Every row gives one point. The ring and each string are closed loops that go straight from each point to the next, and from the last back to the first. Before rounding, they use only three directions, however many columns there are. Count how often each string passes through the ring. Passing back the other way cancels.

Ring (10 x 3):
[[ 30   8  31]
 [ 29  31  14]
 [ 16  41   1]
 [  0  41 -12]
 [-17  24 -27]
 [-22   3 -28]
 [-22 -15 -14]
 [-18 -23   7]
 [ -5 -23  30]
 [ 17  -9  38]]
String:
[[ 34  19 -10]
 [ 46  32   2]
 [ 46  38  33]
 [ 16  27  51]
 [  6  14  37]
 [  9   5  13]
 [ 36 -10   2]
 [ 39 -12  37]
 [ 28   0  55]
 [ 15  16  59]
 [ 13  28  53]
 [  9  22  24]
 [ 29   9 -11]
 [ 41  23 -12]]
Times through: 2
String, 15 rows:
[[ 28  19  49]
 [ 46  31  23]
 [ 48  34 -10]
 [ 24  24 -16]
 [  1  19   0]
 [-23  35   4]
 [-44  37 -20]
 [-42  10 -44]
 [-42 -17 -41]
 [-18 -36 -33]
 [  1 -28 -12]
 [  9 -12  -1]
 [ 24 -30   6]
 [ 23 -23  48]
 [ 35  -4  58]]
Times through: 1
